Rows are points. The points of each table are mixes of a few directions, plus a little noise. How many directions does each table use, and how many do they share? Where both have some left over, give the other angles between the two spaces (their principal angles), to ten degrees, smallest first.

First, 4 rows:
| -32 |  28 |
|  74 | -60 |
| -11 |  12 |
| -26 |  21 |
Second, 7 rows:
|  14 |  24 |
|  -9 | -14 |
| -42 | -73 |
|  35 |  65 |
|   6 |  10 |
| -33 | -60 |
|  28 |  48 |
Directions: first 1, second 1, shared 0; angles 80

First (7 x 4):
|   1 |  29 | -30 |  -4 |
| -42 | -95 |  29 |   8 |
|  39 |  80 | -16 |  -5 |
| -42 | -39 | -36 |   2 |
|  -2 | -13 |  10 |   2 |
|  25 | -23 |  77 |   6 |
|  21 |  62 | -32 |  -6 |
Second:
| -19 | -50 |  -2 |  -7 |
| -21 |  51 |  -4 |  40 |
|  -9 | -53 | -36 | -34 |
| -37 |  22 |   7 |  46 |
|  86 |  30 |  34 | -45 |
Directions: first 2, second 3, shared 2

First (8 x 9):
|  -1 |  17 | -54 | -37 | -72 |  22 | -18 |  14 |  30 |
|  13 | -15 | -11 |  13 |  19 |   7 |  16 |  -2 |  -9 |
|  37 | -12 |  10 |  36 |  -4 |  -8 |  21 | -19 |   3 |
|   2 |  71 |  38 |  16 |   1 | -32 | -22 |   5 |   8 |
|  28 |  21 | -21 |  16 |  -8 |   3 |   8 |   3 |   7 |
| -15 | -60 |  31 |  12 |  60 |  -1 |  22 | -14 | -30 |
| -27 |  -3 |  -9 | -21 |  30 |   9 |  -7 |  15 | -14 |
| -38 | -19 |  17 | -36 | -29 |   0 | -20 |  -2 |   8 |
Second:
|   1 |  -2 |  -9 | -16 |   6 |  -6 |   2 |   5 |  12 |
|   9 |  -6 | -54 | -95 |  34 | -32 |  19 |  23 |  74 |
|   3 |  -1 | -14 | -25 |   9 |  -9 |   5 |   6 |  18 |
|  -6 |   6 |  39 |  69 | -25 |  23 | -13 | -18 | -52 |
|   1 |  -2 |  -8 | -16 |   5 |  -4 |   2 |   2 |  12 |
|  -5 |   5 |  36 |  63 | -22 |  22 | -13 | -15 | -49 |
|   2 |  -1 |  -6 |  -9 |   3 |  -4 |   1 |   3 |   7 |
|  -1 |   1 |  16 |  25 | -10 |   8 |  -4 |  -7 | -20 |
Directions: first 4, second 1, shared 0; angles 60

First, 10 rows:
|  18 |   2 | -32 | -34 | -14 | -73 |  35 |  18 | -56 |  64 |   2 |  36 |
|  -1 |  -4 |  -2 |  -1 | -20 |  15 | -12 |   0 |  33 | -20 |   8 | -28 |
| -26 |   7 |  53 |  54 |  69 |  80 | -29 | -28 |   9 | -54 | -24 |   9 |
|  11 |  -3 | -28 | -28 | -37 | -41 |  13 |  14 |  -3 |  26 |  14 |  -7 |
| -23 |  10 |  55 |  57 |  95 |  63 | -17 | -27 | -29 | -30 | -35 |  44 |
|   0 |  -4 |  -3 |  -2 | -21 |  11 | -10 |   1 |  30 | -17 |   8 | -28 |
|  -5 |  -8 |   3 |   5 | -30 |  39 | -23 |  -3 |  64 | -44 |  14 | -53 |
|  12 |  -3 | -26 | -27 | -34 | -41 |  16 |  14 |  -6 |  29 |  12 |  -3 |
|   5 |  -1 | -11 | -10 | -12 | -15 |   6 |   4 |  -4 |  10 |   3 |  -1 |
|   6 |   4 | -12 | -13 |   4 | -39 |  20 |   7 | -42 |  35 |  -4 |  30 |
Second:
|   4 |  18 |  25 | -32 |  27 | -19 |  10 |   3 |  -5 |  -8 |  -3 |  10 |
|  28 | -39 |  18 | -14 | -21 |  27 |  -1 |  39 |  40 |  -6 |   5 |  -9 |
|  19 | -50 |  10 |  -4 | -11 |  19 |  24 |  25 |  44 |  13 | -47 |  24 |
| -27 | -16 | -36 |  41 |   0 |  -2 |   5 |   9 |   4 |  18 | -12 |   1 |
| -29 |  55 |  -6 |  -6 |  57 | -36 |   2 |  21 | -28 |  -9 |  70 | -37 |
|  -6 |  54 |  27 | -40 |  61 | -40 |  11 |  10 | -30 | -11 |  36 |  -4 |
|   2 | -19 | -20 |  29 | -18 |  32 |  39 | -12 |  56 |  12 | -22 | -21 |
| -24 |   4 | -23 |  16 | -52 |  -9 | -75 | -45 | -42 | -22 | -12 |  11 |
|   4 |  26 |  15 | -24 | -45 | -10 | -63 | -72 | -51 | -32 | -18 |  24 |
|  29 | -36 | -10 |  36 |   1 |  38 |  50 |  22 |  14 |  45 |   4 |   3 |
Directions: first 2, second 6, shared 1; angles 80

First:
| -17 |  34 |  14 | -11 | -15 | -12 | -22 | -24 |  75 |  13 |   4 | -18 |   7 |  20 |   4 |  -3 |  10 | -17 |  15 | -32 |
| -14 |  18 |   7 |  -9 | -12 | -22 | -10 |  -5 |  44 |   9 |  10 |  -3 |  11 |  13 |   6 |   4 |  11 |   4 |  13 | -25 |
|  -8 |  22 |   8 |  -6 | -10 | -23 | -23 | -16 |  61 |  14 |   7 |  -7 |  12 |  11 |   0 |   5 |   9 |   3 |  14 | -26 |
| -16 |   5 |   0 | -11 |   5 |   8 |  31 |  24 | -41 | -14 |   8 |  13 |  -1 |  -6 |   8 |  -5 |   4 |  -2 |   2 |  -3 |
|  16 |   9 |   0 |  10 |  23 |  17 | -15 | -21 |  -4 |   0 | -11 |  -3 |  -7 | -19 | -13 |  -9 | -13 |  -8 |  -2 |  12 |
|  10 | -32 |  -8 |   7 |  -5 |  19 |  13 |  11 | -34 |  -6 | -10 |  -2 | -11 |   0 |   2 |   0 |  -6 |  -6 | -18 |  24 |
|   7 |  33 |   4 |   3 |  27 | -27 | -24 | -17 |  22 |   9 |   8 |  14 |  15 | -21 | -14 |   3 |  -2 |  23 |  22 | -14 |
|   4 | -17 |  -4 |   4 |   0 |  11 |   8 |   7 | -23 |  -4 |  -5 |   0 |  -6 |  -2 |   0 |   1 |  -3 |  -2 | -10 |  13 |
|  -2 | -19 |  -4 |   0 |  -7 |  24 |  19 |  11 | -28 |  -8 |  -7 |  -7 | -12 |   5 |   6 |  -5 |  -3 | -17 | -14 |  14 |
|   9 | -30 |  -7 |   6 |  -8 |   7 |   8 |  12 | -25 |  -3 |  -6 |   0 |  -7 |   3 |   2 |   6 |  -3 |   3 | -14 |  17 |
|   8 | -25 | -10 |   5 |   3 |   1 |  16 |  20 | -45 |  -7 |   1 |  13 |  -3 |  -7 |   0 |   6 |  -2 |  16 | -10 |  17 |
Second:
|  -4 |   3 |   1 |  -3 |   2 |  19 |   9 |   0 | -13 |  -7 |  -4 |  -5 |  -7 |   0 |   3 |  -9 |  -3 | -17 |  -4 |   4 |
|  -2 |   1 |   1 |  -1 |   1 |   7 |   3 |   0 |  -5 |  -2 |  -1 |  -2 |  -3 |   0 |   1 |  -3 |  -1 |  -6 |  -1 |   1 |
|  -7 |   5 |   2 |  -4 |   3 |  27 |  13 |   0 | -19 | -10 |  -5 |  -7 | -11 |  -1 |   4 | -13 |  -5 | -24 |  -6 |   5 |
| -11 |   7 |   3 |  -7 |   6 |  44 |  22 |   1 | -31 | -16 |  -9 | -11 | -18 |  -1 |   7 | -21 |  -8 | -39 |  -9 |   8 |
|  -5 |   4 |   1 |  -3 |   3 |  23 |  11 |   1 | -16 |  -8 |  -4 |  -5 |  -9 |  -1 |   3 | -11 |  -4 | -20 |  -4 |   4 |
|  -1 |   1 |   0 |   0 |   0 |   3 |   2 |   0 |  -3 |  -1 |  -1 |  -1 |  -2 |   0 |   1 |  -2 |   0 |  -3 |  -1 |   1 |
|   3 |  -1 |  -1 |   1 |  -1 | -10 |  -5 |   0 |   7 |   4 |   2 |   3 |   4 |   0 |  -1 |   5 |   2 |   9 |   2 |  -2 |
|   8 |  -5 |  -2 |   5 |  -5 | -33 | -16 |  -1 |  24 |  12 |   7 |   8 |  13 |   1 |  -5 |  16 |   6 |  30 |   7 |  -6 |
|  -4 |   3 |   1 |  -2 |   2 |  16 |   8 |   1 | -11 |  -6 |  -3 |  -4 |  -6 |  -1 |   2 |  -8 |  -3 | -14 |  -3 |   3 |
|  24 | -16 |  -6 |  15 | -13 | -95 | -47 |  -3 |  68 |  35 |  19 |  24 |  38 |   3 | -14 |  47 |  17 |  86 |  19 | -18 |
Directions: first 4, second 1, shared 1

First (8 x 32):
|  21 |  37 | -48 |  28 |  23 |   5 | -23 |  -7 |   3 | -12 | -14 |   4 | -29 | -21 | -12 |  -4 |  41 | -12 | -26 |   5 |  -8 |  30 | -20 | -14 |  27 | -14 |  17 |  -6 | -20 |  17 | -24 |  27 |
| -45 |  -9 |  66 | -12 |  47 | -11 |  47 | -10 |  24 | -31 |  36 |  10 |  48 | -34 |  10 |  -4 | -20 | -33 |  22 | -35 | -68 | -26 | -32 |  -5 |   3 |  12 | -39 |  -1 |  49 | -24 |  18 |   8 |
| -28 | -25 |  28 | -11 |  -4 |  27 |  24 | -33 | -15 |  14 |  12 | -14 |  13 |  19 |   6 |  12 |  -9 | -14 |  26 | -39 | -34 | -49 |  -3 |  36 | -10 |  17 |  15 |   6 |   3 | -18 | -16 | -30 |
|  37 |  19 | -79 |  31 | -19 |  26 | -17 |  18 | -16 |  16 | -35 |  -5 | -57 |   1 |  -2 | -14 |  19 |  57 | -40 |  12 |  71 |  24 |  12 |   2 | -10 | -38 |  58 |   4 | -44 |  20 | -10 |  -5 |
|   7 | -35 |  16 | -27 | -60 | -12 | -29 |   5 | -19 |  30 |  -7 | -11 |   8 |  58 |   0 |  11 | -30 |   9 |  25 |  25 |  41 |  -8 |  41 |   6 | -14 |  26 | -11 |   4 | -12 |   5 |   8 | -20 |
| -18 |  24 |  35 | -21 |  46 |  -1 |  24 |   5 |  32 | -21 |  25 |  14 |  33 | -44 |  -3 |  28 |  44 | -46 |   1 |  15 | -80 |  19 |  -8 |   7 |   8 | -12 | -55 | -17 |  51 | -21 |   2 |   4 |
|  32 |  25 | -21 |   7 |  -3 | -41 | -56 |  10 |   8 | -12 | -12 |  10 | -10 |   6 | -18 |  -5 |  18 | -29 |  -8 |  42 |  15 |  51 |   0 | -44 |  32 |  12 | -27 |  -8 | -15 |  25 |   0 |  47 |
|  -9 | -35 |   0 |   6 | -29 |  13 |  30 |  11 | -17 |  16 |  -5 |  -9 |  -7 |  19 |  20 | -26 | -60 |  68 |   2 | -29 |  63 | -37 |   6 |  10 | -35 |  -5 |  41 |  17 | -14 |  -3 |  23 | -29 |
Second:
| -12 |   7 |  15 |   9 |  50 |  34 |  80 | -14 |  18 | -13 |  47 |  13 |  36 | -39 | -11 |  -4 | -17 |  11 | -35 | -24 | -45 |   8 | -41 |   2 |  -7 | -40 | -32 | -19 |  23 |   2 |  19 | -17 |
|  24 |  13 | -24 | -29 | -50 | -26 | -83 |  43 |  -2 |  20 | -53 |  -6 | -34 |  18 |   8 |  37 |  64 | -11 |  21 |  73 |  32 |  24 |  71 |  19 |  -6 |   9 |   8 |   6 |   2 | -13 | -21 |   0 |
|   0 |   0 |  17 | -30 | -28 | -32 | -72 |   0 |   1 |   4 | -27 | -15 |  -2 |  29 |   6 |  30 |  33 | -52 |  43 |  24 | -14 | -16 |  37 |   4 |  14 |  50 | -11 |   8 |   2 | -15 | -22 |  14 |
|   4 | -22 |  16 |  34 |  31 |  19 |  93 | -43 |  -6 |  -1 |  71 |  18 |  49 |   6 | -33 | -42 | -95 |  29 | -44 | -46 |  -5 |  20 | -72 | -38 |  10 | -27 | -37 | -23 | -22 |  45 |  35 |  -3 |
|  10 |   0 |  -4 |  -2 |  -2 |   7 |  13 |  -5 |   2 |   4 |  12 |  -6 |  15 |  13 |  -8 |  -6 | -25 |  20 | -14 |  -2 |  19 |   2 |  -8 | -14 |  -4 |  -5 | -13 |  -5 | -12 |  12 |  18 |  -5 |
|  -6 |  -5 | -12 |  17 | -28 | -32 | -48 |  22 | -28 |  12 | -39 |  20 | -50 |  -3 |   8 |   2 |  47 | -30 |  27 |  24 |  -2 |  17 |  26 |  22 |  13 |  11 |  42 |  17 |   4 |  -6 | -39 |   9 |
| -16 |  12 |  -5 |  -1 |  41 |  41 |  50 |  -2 |  26 | -22 |  10 | -24 |  11 | -33 |  22 | -13 | -18 |  48 | -17 | -53 |   6 | -50 | -24 |   4 | -27 | -20 |  20 |   7 |   4 | -22 |  21 | -10 |
|  -2 |  -6 |  -2 |   3 | -17 | -16 | -33 |   4 | -12 |   3 | -22 |   0 | -17 |  11 |   8 |   0 |  11 | -14 |  21 |   3 |   9 |  -6 |  12 |   5 |   7 |  21 |  18 |  13 |  -6 |  -1 | -15 |   9 |
Directions: first 5, second 5, shared 3; angles 60, 70
